Rows are points. The points of each table are mixes of a few directions, plus a little noise. How many directions does each table use, and how many do they share? Where both have some left over, give the other angles between the two spaces (their principal angles), to ten degrees, smallest first.
In the rows, zero is written as 128.

First (5 x 2):
[[146 123]
 [131 127]
 [ 59 145]
 [166 118]
 [138 125]]
Second (6 x 2):
[[152 122]
 [138 125]
 [131 127]
 [ 49 148]
 [157 121]
 [141 125]]
Directions: first 1, second 1, shared 1

First, 8 rows:
[[149  80  72 166]
 [120 150 164 101]
 [133 127 151 106]
 [125 146 173  91]
 [121 142 142 120]
 [106 162 128 138]
 [125 119  82 169]
 [146  96 112 133]]
Second (8 x 4):
[[134 129 163  95]
 [148  96 120 126]
 [113 146 113 148]
 [160  73 109 129]
 [106 161 125 141]
 [111 160 149 117]
 [155  77  93 145]
 [ 97 182 152 122]]
Directions: first 2, second 2, shared 2

First:
[[137 111 103 105 125 110 101 128]
 [127 142  86 156 129 114 154 108]
 [112  90 153 117 123 167 157 145]
 [105  90 175 133 142 150 151 163]
 [151 173 104 112 100 142 118  87]
 [115 110 103 158 146 105 152 136]
 [122 121  98 158 153  81 126 137]
 [137 169 174 128 139 107  80 137]
 [123 145 127 141 107 177 183 104]
 [149 128 157  70 115 128  58 135]]
Second (8 x 8):
[[130 145 179 128 147 105  84 152]
 [145 163  83 126 103 138 139  84]
 [139 144 193  95 130 127  66 149]
 [112  58 114 105 116 168 169 140]
 [124 129 102 148 131 121 151 120]
 [137 139 149 108 122 134 103 129]
 [124 152  83 175 138 101 159 109]
 [113  95 121 139 137 129 154 142]]
Directions: first 4, second 3, shared 3

First:
[[113 136 125 107 124  95 156 103 105 125 127]
 [111 137 132 141 140 146 126 130 149 110 143]
 [ 92 144 138 163 163 176 117 140 185  89 162]
 [111 143 130 147 118 157 121 124 140 104 144]
 [180  96 124 116 124 113 107 154 114 174  95]
 [118 137 127 129 120 130 133 120 124 118 133]
 [147 125 127 156 106 173  93 148 140 125 127]
 [181 112 116 118  63 122 107 131  74 162  92]
 [ 90 146 135 140 154 142 138 121 157  98 154]
 [107 146 120  92  95  75 175  79  70 120 124]
 [158  87 133  99 202  78 133 161 152 181 105]]
Second:
[[ 92 110 122  73 128 172 119 146 110 140 138]
 [135 106 112 157 115 109 128 136 142  85 118]
 [161 128 113  97 127 158 140 137 140  80 111]
 [117 160 138 120 164 133 148 152 101 175 112]
 [136 114 154 110 104 107  84  84 150 135 153]
 [123 113 164 202 117 110 157 115 132 127 127]
 [129 111 184 148 142  82 127 138 129 141 102]
 [130 182  35 119 126 154 120 115 120 141 162]]
Directions: first 3, second 6, shared 0; angles 40, 80, 80

First:
[[136 132 118 118  91 126 138 138 144 137 124 153  88 124]
 [146 133 161 151 170 156 123 158 140 109 114 144 107 165]
 [ 81 117  84 182  74 149 132 125 171 207 149 111 151  91]
 [127 125 112  76 121  80 127  85  79 104 138 101 166 100]
 [129 127 126 119 127 120 129 122 118 123 128 125 134 124]
 [152 134 163 129 179 140 122 147 119  90 115 136 119 162]
 [144 134 163 161 173 165 121 167 149 115 114 148 102 171]
 [111 122  94  90  88  87 133  86 101 137 143 105 159  86]]
Second:
[[117 165 164  89 134  93  68 146 144  79 163  97  50  94]
 [128 102  99  96 104 111 152 118  85 102 154 110  83 137]
 [122 147 111 133 114 172 137 130 152 165 115 115 141 167]
 [121 136 132 139 122 115 134  87 114 114 111 171 122  95]
 [149  84 113 134 136 141 156 132 141 151  98 151 199 147]
 [146  86  94  90 100 140 164 114 127 104 113 150  86 164]
 [130 123 139 150 150 113 121 130 130 150 121 131 209 102]
 [124 145 161 165 162 126 103 154 142 147 130 124 168 109]
 [138 117 138 154 134 155 145 139 135 107 115 171  65 152]
 [104 176 139 141 124 133 106 141 117 133 159  90  86 125]
 [124 128 118 117 125 115 125 120 123 155 132 100 196 115]]
Directions: first 3, second 6, shared 1; angles 30, 60

First, 9 rows:
[[ 81 121 100 129 130 144 158 126 109 154 140 131 104 105  90 156 134 196
   53 124]
 [100 142 139 110  80 152 135 159  84 128 124 106 168 118 149 150 130 142
  119 171]
 [154 130 157 133 144 123 130 123 135 130 130 112 140 143 128 129 137 118
  129 131]
 [139 116  72 118 124 117  98  86 123 105 152 118 184  73 112 133 146 133
  115 138]
 [ 52 119  38 118  94 139 126 134 115 128 126 178  82  83 117 126 105 167
  111 110]
 [130 132 163 142 148 127 146 147 149 143 111 144  73 171 133 115 114 117
  143 105]
 [210 117 148 148 190  88 100  81 186 110 135 127 131 149 121  95 138  70
  172  95]
 [130 137 155 123 113 137 133 146 114 129 122 113 145 140 144 134 128 121
  135 147]
 [156 139 180 132 130 125 127 149 139 125 111 122 125 169 158 113 120  86
  174 131]]
Second, 11 rows:
[[125 101 144 139 142  81 135 143 110 100 136 122 100 133 181  99 113  94
  121  94]
 [129 136 125 124 122 144 126 122 133 140 124 131 137 127 108 137 133 141
  130 139]
 [147  92 144 125 141  98 140 121 111 155 141 140 122 139 143 112 127 129
  118 105]
 [ 89 145 116 149 119 130 127 152 135  56 102 101  89 131 143 109 127  90
  125 123]
 [ 83 218  96 140 103 178  86 158 168  49 115  86 147  87 139 175 106 105
  167 180]
 [162  66 157 122 154  75 150 116  98 169 151 152 117 147 155  99 125 129
  110  86]
 [121 180 101 116  99 204 113 113 158 152 111 128 163 115  50 173 147 170
  141 183]
 [106 165 108 132 109 168 119 131 147 108 108 116 131 121  97 142 137 132
  134 154]
 [173 101 142 102 134 131 138  95 120 221 148 164 166 135  89 144 140 178
  123 133]
 [142  86 145 129 141  90 148 123 108 143 135 140 108 147 144  98 131 122
  110  96]
 [131 119 136 131 136 106 127 133 122 119 139 126 125 126 158 122 116 115
  130 116]]
Directions: first 4, second 3, shared 0; angles 50, 60, 70

First, 8 rows:
[[119  85 130  99 154 161 136 121  94 176 107 130  97 133 147 112 123 119
   76 117 145 100 143 167 105 172 162 163 155 161 129 139]
 [136  92 118  98 142 135 137 131 101 181 103 143 112 133 138 115 129 112
  107 120 140 105 137 159 105 148 142 161 137 139 125 129]
 [157 184 112 161  86  60 121 149 174  81 145 142 179 122  96 148 141 130
  220 144 104 164 105  79 154  52  68  86  78  64 123 104]
 [105 109 143 121 149 169 128 112 112 132 130 111 102 129 144 121 118 135
   78 121 138 116 138 145 123 167 160 139 156 164 132 143]
 [104 174 152 171 117 139 114 114 162  47 170  95 139 120 122 146 121 156
  134 137 114 157 118  88 161 117 124  83 128 130 135 134]
 [154 168 112 149  96  73 124 147 160 101 137 142 168 124 103 141 140 126
  200 139 111 153 111  94 145  69  80 100  88  78 124 108]
 [138  85 115  93 144 135 139 133  95 192  97 147 110 134 140 112 130 108
  104 119 142 101 139 165 100 151 144 167 139 141 124 129]
 [111 128 140 134 136 152 125 117 127 114 137 113 116 128 135 129 122 138
  103 127 130 127 132 128 132 147 144 125 143 147 132 137]]
Second:
[[151 141 148 176 176 112  93 165 118 143 145 145 164 155 110 131 120 116
  162 164 121 120 124 176 121 125 126  97  96 120 102 114]
 [131  96 153 148 132 133 157 110 111 172 154 131  84 131 143 156 112 119
  108 118 142 136 141 131 116 143 134 152 151 134 123 127]
 [108 102 163 150 112 152 170  83 125 138 170 107  63 117 152 166 108 136
   86 105 143 151 143  98 130 148 139 151 173 145 137 138]
 [108 126 113  93 117 150 129 115 131 108 107 114 122 117 136 109 135 138
  100 115 129 120 129 117 132 141 141 137 143 145 142 141]
 [138 139  91  89 120 111 112 150 132 122  86 142 164 126 116  97 148 123
  150 131 120 112 119 134 126 112 118 126 105 115 130 124]
 [175 154  81 109 135  67  91 190 132 143  81 173 208 143  93  96 154 105
  209 156 110 109 109 160 119  81  92 108  61  81 110 103]
 [115 127 133 121 172 161  95 142 111 124 113 121 143 141 129 100 126 131
  101 143 128 101 130 173 121 163 160 118 129 160 123 138]
 [ 97 139 141 136  59 137 177  69 165  73 168  92  77  94 145 167 122 155
  108  93 130 176 130  35 158 112 113 135 167 124 156 139]]
Directions: first 2, second 4, shared 2

First (10 x 32):
[[142  97 157  94 128  63 116 126 124 202 157 198  75 135 157 151 101 169
   73 132 139  95 109 132 162 156  23 156 105 168 190 179]
 [ 95 127 165 161 100 154 150 133 154 163 137 117 108 132  68 136 128 135
  150 176 148 105 134  92 104 111 107 139 162 141 126 104]
 [151 151 125 104 134 114 141 142 114 160 162 180 115 177 108 181 107 157
   85 113 141 135 136 119 177 157  44 166 125 151 171 136]
 [152 128  98 111 129 134 110 130 109  97 121 124 150 113 170 118 141  91
  136 102  99 133 114 159 127 117 161 105 116 112 117 138]
 [150 132  96 115 129 140 112 132 110  93 119 119 150 114 163 118 144  90
  139 102  99 136 116 155 125 115 166 106 120 111 112 133]
 [ 55 120 183 200 107 167 158 115 181 136 106  64 119 113  43  98 135 146
  182 200 165 117 154  73  64 102 175 126 172 124  87  76]
 [116 129 128 144 123 147 129 126 134 110 115 100 140 115 120 112 138 113
  152 136 125 130 130 125 105 113 166 115 137 115 106 113]
 [151 142  93 114 134 142 117 135 107  92 123 123 155 126 156 127 140  98
  132  96 103 144 122 153 136 122 159 112 121 112 116 129]
 [128 105 125 117 155  87 110 109 128 112 107 122 130 104 175  95 123 146
  116 115 128 135 125 146 125 144 154 117  97 120 122 148]
 [138 151 110 120 143 131 135 131 118 112 132 134 141 153 120 144 123 138
  114 108 131 151 140 128 150 143 124 139 123 126 131 122]]
Second (10 x 32):
[[141 111 122  94 169 142 100  65 145 143 122 120 169 203 156 152 117 156
   87 140  99 145 152 140 148 128 141 151 125 116 132 119]
 [142  65 134 144 116 151 126  80 161 126 147 122  80 130  95 107 136 167
  122  94 135  85 148 139  98 103 142 160 170 102  95 149]
 [ 98 106  98 107 169 112  87 143 123 145 149 121 171 133 152  94 172  93
  117 120 126 129 121  91 118  95  50  75 135 136 143 117]
 [144 137 136 180  93 150 153 143 124 119 106 145  63  61  68 151  96  96
  173 144 133 105 117 130 107 168 171 149 159 125 102 116]
 [127 101 129 124 137 136 114  98 145 140 128 119 131 149 125 126 132 131
  118 136 122 115 134 127 116 112 128 133 142 121 122 127]
 [125 102 132 140 129 114 115 106 142 143  99 122 112 123 102 132 118  84
  127 168 141  99 106 121  94 119 135 125 136 133 126 130]
 [151 127  77 110 175  94 112 143 100 101 143 160 126 115 142 120 129 129
  101  58 134 149 136 128 158 167  87 124 119 121 132 139]
 [ 76 207 181 129  49 108 187 231 106 119 151 104 155  98 167  90 163 152
  168 141 158 151 102 127 138  79 116  82  68 166 164 147]
 [136 172 139 140 102 110 158 163 109 112 107 140 111 100 122 145 103 118
  143 139 142 141 111 140 140 159 154 133 101 142 137 133]
 [139 153 132 113 141 162 125 108 126 132 127 128 162 168 150 163 112 155
  123 142  91 163 153 139 163 151 155 148 125 121 129 102]]
Directions: first 4, second 6, shared 1; angles 50, 70, 90

First:
[[143 131 132  99 113 139 147 117 110 146 138  90 124 145 110 112 140  89
  140  95 135 140 168 136 126 140 117 120  86 117 128 139]
 [105 149 126 182  93  92 189 128 206  71 102 145 117 104 132 138  73  99
  126 159 127 108  85  51 136 164 182 168 179  74 122 108]
 [123 130 134  75 125 140  62 138 107 117 135 102 145 129 110 169 140 150
  117 134 134 117 137 154 109  96 107  86 125 146 134 133]
 [127 138 135 182 123  94 152 118 172  92 123 152 118 113 137 134 101 121
  147 152 114 117  88  87 130 142 157 166 155 101 129  95]
 [158 135 162 134 141 131 103  89  65 166 189 122 116 137 143 103 154 131
  174 103 104 178 135 161 137 107  80 134  91 157 163 103]
 [164  96 107 107 162 137 138 134 108 176 106  98 147 164 109 109 183 113
  132 111 129 133 152 170 102 113 110 119  60 159  99 138]
 [ 78 126 112 119 130 155 127 161 133 133 100 155 144 109 152 141  99 167
   66 163 144 120  93 127 155 128 131 108 195 152 137 172]
 [131 115 116 126 140 141 104 139 128 125 132 157 110 122 128 118 134 153
  116 105 136 110 162 138 128 137 142 122 137 114 118 131]]
Second, 11 rows:
[[143 159 159 147 121 142 119 139 137 127 134 111 182 121 132 148 175 106
  132 100 134  77 126 171 180 120 131 130 133 121 133 122]
 [125 121 122 123 129 125 130 126 126 128 126 132 117 130 127 124 119 132
  127 134 127 138 128 120 117 130 127 128 127 129 127 129]
 [113  96  95 108 135 114 137 116 119 129 121 145  71 135 124 106  80 152
  124 157 122 182 130  82  74 136 126 126 123 136 123 134]
 [125 122 122 125 129 126 130 126 126 128 127 131 118 129 128 124 120 132
  127 132 127 137 129 120 118 130 127 128 127 130 127 129]
 [110  92  92 106 136 112 138 115 119 129 120 148  64 137 123 104  74 155
  123 159 122 186 131  78  68 138 124 126 121 136 122 134]
 [116 103 104 112 133 117 134 120 122 129 123 141  85 134 125 111  91 146
  125 151 124 169 130  94  87 135 125 125 124 134 123 133]
 [114 101 100 111 134 115 136 118 122 129 123 143  80 134 124 109  87 148
  125 153 123 173 130  90  83 135 127 126 123 134 123 133]
 [156 186 187 164 116 154 112 150 142 126 141  97 230 115 135 167 216  85
  135  76 139  31 124 209 226 113 133 132 138 115 137 117]
 [109  88  88 103 137 111 139 113 118 129 120 149  58 137 123 102  68 157
  123 164 121 193 131  72  62 139 125 125 121 137 121 136]
 [153 180 182 160 117 151 114 147 141 126 139 100 220 116 135 163 206  90
  135  81 138  41 124 202 215 115 133 132 137 116 137 119]
 [143 159 158 147 122 141 119 139 135 126 135 112 181 122 132 149 174 106
  132 102 134  79 126 170 178 120 130 130 133 121 133 123]]
Directions: first 6, second 1, shared 0; angles 80

First:
[[104 172  91 118 141 123  83 143 137 127 124 161 120  96 136 127 157 128
  129 119 155 114 139 113  72 117 149 128 148 137 142 114]
 [143 106 184 133  74 154 183 114 154 118 157  84 125 198 111 119  86 119
  110 120  86 120 114 118 150 141 131 117  83 129 106 154]
 [129 131 143 127 108 138 141 125 143 123 139 117 124 151 124 124 118 124
  120 121 117 121 124 120 123 131 136 123 114 130 122 135]
 [132 111  79 130 203  89  88 136  71 148  83 161 143  47 146 147 163 144
  159 154 167 159 137 163 159 119  95 149 180 115 149 102]
 [103 171  52 117 191  98  49 150 105 138  95 189 126  40 149 137 184 137
  147 133 184 130 147 132  79 109 134 140 185 131 158  95]
 [125 130 112 127 145 119 114 131 117 132 119 140 130 106 133 132 140 131
  135 133 140 132 132 134 127 124 124 132 141 127 134 120]
 [158  73 188 140  95 142 195 107 127 127 142  77 137 185 112 127  84 124
  120 136  84 140 112 140 197 145 106 123  91 119 104 153]
 [127 136 147 126  98 145 143 126 151 120 147 116 122 161 120 120 115 122
  115 118 112 116 125 114 116 132 140 120 107 134 120 139]
 [110 165 118 120 111 138 110 135 154 121 142 140 117 135 128 121 136 122
  119 113 134 108 134 105  77 124 155 121 123 137 132 127]
 [150  87 165 138 112 134 170 116 121 128 133  96 137 160 120 129 101 127
  125 136 103 140 117 141 181 138 109 127 107 120 114 142]]
Second (8 x 32):
[[163  62 177 142 117 130 188 109 107 133 129  83 143 164 118 133  91 129
  129 145  94 152 113 154 213 143  93 130 105 114 110 146]
 [106 171  96 118 135 127  88 141 141 125 127 157 118 104 135 125 152 127
  127 117 150 112 138 111  72 119 151 126 143 137 140 116]
 [127 130 127 128 128 128 127 129 128 128 128 129 128 128 128 128 129 128
  128 128 129 127 128 127 126 128 129 128 129 128 128 127]
 [145  96 152 136 123 130 158 119 118 130 128 106 135 146 123 131 110 129
  129 136 112 139 121 140 170 135 111 129 117 121 119 137]
 [161  65 175 142 117 130 186 109 108 132 129  85 142 163 118 133  92 130
  129 145  95 151 113 153 211 143  95 131 105 114 110 145]
 [ 79 220  59 107 143 124  43 155 158 122 127 191 107  76 143 121 180 126
  126 103 176  95 150  92   7 107 177 125 161 147 154 103]
 [105 173  95 118 136 126  87 141 142 125 128 158 118 103 135 125 153 127
  128 116 151 112 138 110  69 117 152 126 144 138 141 116]
 [139 107 143 133 124 129 148 122 121 130 128 113 133 140 125 130 116 128
  129 133 117 136 123 136 155 133 117 129 121 124 122 134]]
Directions: first 2, second 1, shared 1

First:
[[126 100 108 143 124 102 139 102 150 121 132 125 114  75 131 125 116 132
  139 147 112 100 145 116 116 120 127 150 136 105  88 106]
 [ 99 179 158  68 132 103 105 125  62 180 106 129 132 171 113 116 115 115
   94 146 138 107 110 158 103 128 109  69 146 140 144 186]
 [134 163 144  94 118 130 111 115  92 159 121 135 153 184 120 113 131 112
  114 125 127 138 122 147 129 135 113  82 135 150 131 181]
 [131  95 128 152 155 149 156 169 170 113 107 117  87  68 130 160 121 143
  142 111 153 128 118 115 138 138 137 197  92 134 153  81]
 [102 107 113 148 130 103 130 128 138 104 144 124 115  90 134 131 122 142
  126 151 120 105 134 115 109 110 143 137 149  90 117  90]
 [148  80 101 187 128 150 151 139 189  76 148 125 119  81 143 143 141 144
  158 112 122 145 142 101 150 126 149 188 111 112 120  67]
 [162 180 147  77 104 132 106  87  83 184 113 140 172 210 115  98 134  96
  121 118 118 148 131 156 139 146  93  66 128 173 110 221]
 [122 119 123 155 133 154 128 162 141  90 150 130 136 146 137 138 148 140
  131 113 135 157 120 117 141 120 154 135 128 122 162  95]]
Second:
[[123 119 122  92 102 112 124 109 138 169 129 128 123 130 138 125 152  70
  136 111 100 147 131 150 157 125 101 140 165 102 130 150]
 [ 94 146 129 138 115 134  98 145  94  87 188 139 173 208 144 118 161 129
  107 132 119 161 119 129 123  97 164  65 173  96 163 117]
 [134 109 114 118 131 103 149 115 155 155  72 115  88  44 108 132  99 134
  143 135 124  90 137 126 128 145 100 179 116 137  94 123]
 [115 134 114  87 121 100 133 132 131 172  43 115 100  69  86 123 107 132
  132 125 119 101 123 142 140 148  88 157 140 147 120 146]
 [ 88 126 143 151 149 151 120 185 117  83 179 130 131 164 152 151 151 136
  109 122 151 153 104 122 120 103 173 117 136  98 195  82]
 [177 151 170 141 150 177 129 122 109 129 171 141 151 204 155 135 130 122
  122 118 163 152 125 128 119 139 141  98  67 169 139 162]
 [152 149 163 151 156 148 127 114  99 112 176 137 144 176 150 130 109 147
  112 151 160 115 129 117  86 126 152  84  79 151 117 142]
 [179 121 151 145 139 144 140  82 136 139 175 136 130 146 162 131 118 107
  136 136 140 124 145 122 112 133 128 125  80 140  90 151]
 [118 115 106 116 128  86 141 112 142 149  66 114  93  39  98 122  91 149
  135 150 117  74 138 124 114 139 102 162 133 130  86 122]
 [ 84 123 108 141 119 132 114 175 128  85 136 127 141 141 122 130 156 144
  122 115 119 156 115 124 145 108 154 123 173  98 175  85]
 [144 116  87 128  97 120 133 117 158 128  73 124 134  88  95 110 131 139
  154 112  96 135 143 125 164 144 105 158 147 141  99 128]]
Directions: first 4, second 6, shared 4

First, 11 rows:
[[174  91 141 144 102 112 168 130 132 145  80  97 131 129 135  89  97 148
  134 170 102 116 173 131 131 124 124 177  96 121 137 168]
 [ 93 153  94 118 152 187  64 133 131 126 197 150 169 126 116 176 133 104
  142 103 160 103  80 121 108 158 154  53 143 144 104 102]
 [ 89 139 148 127 134 119 112 110 111 112 139 123  81 129 103 127 156 163
  144 115 118 200 109 104 122 131 150 149 183  79 119 136]
 [172 112 125 132 114 106 170 144 139 137  93 127 146 128 158 112 107 103
  102 144 125  82 158 152 143 107  98 137  77 162 148 125]
 [131 120 131 130 126 133 119 118 130 138 122 113 123 135 115 121 128 144
  151 143 115 134 140 125 130 147 131 145 134 123 121 146]
 [ 67 167 104 104 171 167  34  91 136 134 187 139 112 152  86 180 181 122
  183  99 135 144 103 129 141 197 128  93 183 149  96 108]
 [173 115 130 130 120  94 173 138 141 139  84 126 135 133 158 112 117 100
  105 143 121  81 169 162 156 108  84 146  77 173 152 123]
 [123 111 148 142 106 133 144 134 109 116 125 110 119 114 119 104 109 171
  127 139 120 174 112  93  95 110 170 149 150  66 123 159]
 [115 150 112 120 137 131 131 150 125 109 154 165 148 114 150 153 130  89
   87  93 161 105  93 137 123  99 123  75 118 148 139  83]
 [173 107 127 133 118 113 153 128 144 149  90 112 140 139 142 108 111 119
  134 159 113  86 175 150 148 134  99 155  87 162 139 144]
 [ 98 141 146 130 127 114 141 135 106  98 140 141 101 111 127 126 139 143
  100 101 137 181  92 106 110  93 150 125 162  83 131 116]]
Second:
[[128 140 108 119 142 139 108 127 141 136 141 140 146 136 132 149 136  99
  132 120 139  91 130 148 142 146 108 102 114 169 127 108]
 [128 124 135 131 123 124 135 129 123 125 124 124 122 125 127 121 125 138
  127 131 125 141 127 122 123 122 135 137 133 114 129 135]
 [128 126 132 130 125 126 132 128 125 126 125 126 124 126 127 124 126 134
  127 130 126 135 128 124 125 125 132 133 131 120 128 132]
 [128 155  83 107 161 152  82 125 158 147 157 156 168 147 137 176 146  61
  137 110 152  44 133 172 159 169  83  69  96 222 125  82]
 [128 105 167 146  99 106 169 131 102 111 102 103  93 111 120  85 112 187
  120 143 106 202 123  89 101  92 167 180 156  45 131 168]
 [128 118 145 136 115 119 146 129 116 121 117 117 113 120 124 109 121 153
  124 135 119 160 126 111 116 113 145 150 140  92 129 145]
 [128 113 153 140 109 114 154 130 111 117 111 112 105 117 123 101 118 166
  123 138 114 176 125 103 110 105 153 162 146  75 130 154]
 [128 114 152 139 110 115 153 130 112 118 112 113 107 117 123 102 118 164
  123 137 115 173 125 104 111 106 152 160 145  77 130 152]
 [128 158  76 104 166 156  74 124 163 150 162 161 174 151 139 184 149  50
  139 108 156  30 134 179 164 176  76  59  91 237 124  75]]
Directions: first 4, second 1, shared 1

First (11 x 32):
[[103 159 156 133 172 113 117 151 114 107 160 146 155 152 127 159 127  98
  116 113 130 114 123 129  79 130 109  77 149 123 122 110]
 [111 118 127 115 106 126 145 139 148 110 124 161 111 134  93  71 153 118
  137 122 166 163 110 137 149 105 161 145 131 108 137 138]
 [106 149  97 143 128 126 137 178 130  93 103  95 135  84 118  45 128 207
  125 116 115 125 112 142 120 152 176  98  97 134 110 135]
 [169 122 120 131 153 124 121 113 114 149 131 105 117 125 153 168 114 106
  136 137  86  96 143 107 113 131  93 150 143 147 137 132]
 [155 108  96 140 124 131 114 105 138 165 119 119  87 125 149 153 123 100
  149 153 131 116 140 114 164 114 106 165 128 146 153 136]
 [113 106 186  94  95 135 134  83 139 142 156 198 139 187 106 174 147  61
  119 124 184 175 130 135 147  95 115 147 154  92 137 119]
 [ 97 126 101 152 113 132 101 122 154 148 127 149 101 136 137 146 132 109
  136 149 189 139 127 136 177 116 125 112 111 133 147 119]
 [183 109  77 135 114 138 141 126 121 144  82  53 105  67 151  85 109 199
  143 140  57  99 139 114 144 152 141 176 101 159 123 154]
 [ 73 158 150 128 139 120 132 168 132  83 143 158 155 141  99  93 144 137
  113 106 163 146 106 147 102 129 157  72 129 106 115 117]
 [174 129 186 100 135 141 142  94  80 135 134  83 195 126 156 195  96 170
   95 110  34  98 157 120  65 170  95 127 134 131  90 119]
 [123 122 115 133 127 124 125 131 141 132 128 142 106 132 122 119 136 105
  138 136 151 135 123 127 147 113 129 138 131 129 143 131]]
Second:
[[147 118 144 148 100 139 100 136 130  95 173 131 119 135 144  99 141 136
  108 106 101  99 144 129 115 116 112 145 133 132 141 179]
 [127 134 105 109 168 123 160 142 125 189  69  96 135 107 115 171 109 132
  162 139 134 143  91 124 141 142 128 135 128 118 139  79]
 [162 138 133  71 116 149 156  71 142  41 159 130 101  98  97  71 141 113
  159 153 164 161 179 117 121 112 154  90 107 167  66 115]
 [111 126 128 146 125 117 113 132 123 140 128 142 135 147 140 139 127 123
  110 126 130 123 128 131 130 129 127 127 132 123 133 134]
 [148 119 129 143 129 135 114 156 126 148 132 105 126 124 142 136 125 142
  128 106  93 100 112 126 124 127 103 160 136 122 161 153]
 [109 120 129 168 122 110  88 146 116 159 133 143 139 161 160 152 126 122
   94 112 116 105 124 132 131 126 113 141 138 120 152 154]
 [133 146 135  64 117 146 181  60 146  35 143 149 111  99  75  68 143 116
  159 172 184 186 172 126 123 124 178  70 105 154  49  85]
 [144 117 140 150 100 126  77 121 124  94 180 143 117 151 161 107 139 113
   97 110 118 102 165 123 121 107 113 133 130 149 128 184]
 [ 98 127 138 156 127 137 157 175 133 163 102 124 149 122 110 138 127 174
  123 115  88 116  71 148 120 154 124 156 141  73 172 121]
 [117 133 122 124 151 140 179 166 135 177  77  99 141  98  97 150 118 167
  156 127 102 133  67 139 128 154 128 151 135  86 160  90]
 [113 128 103 132 150  87  83 102 107 169 110 145 132 167 168 178 113  71
  112 143 177 140 157 114 153 115 128 102 124 163 106 115]]
Directions: first 5, second 4, shared 0; angles 30, 40, 80, 80
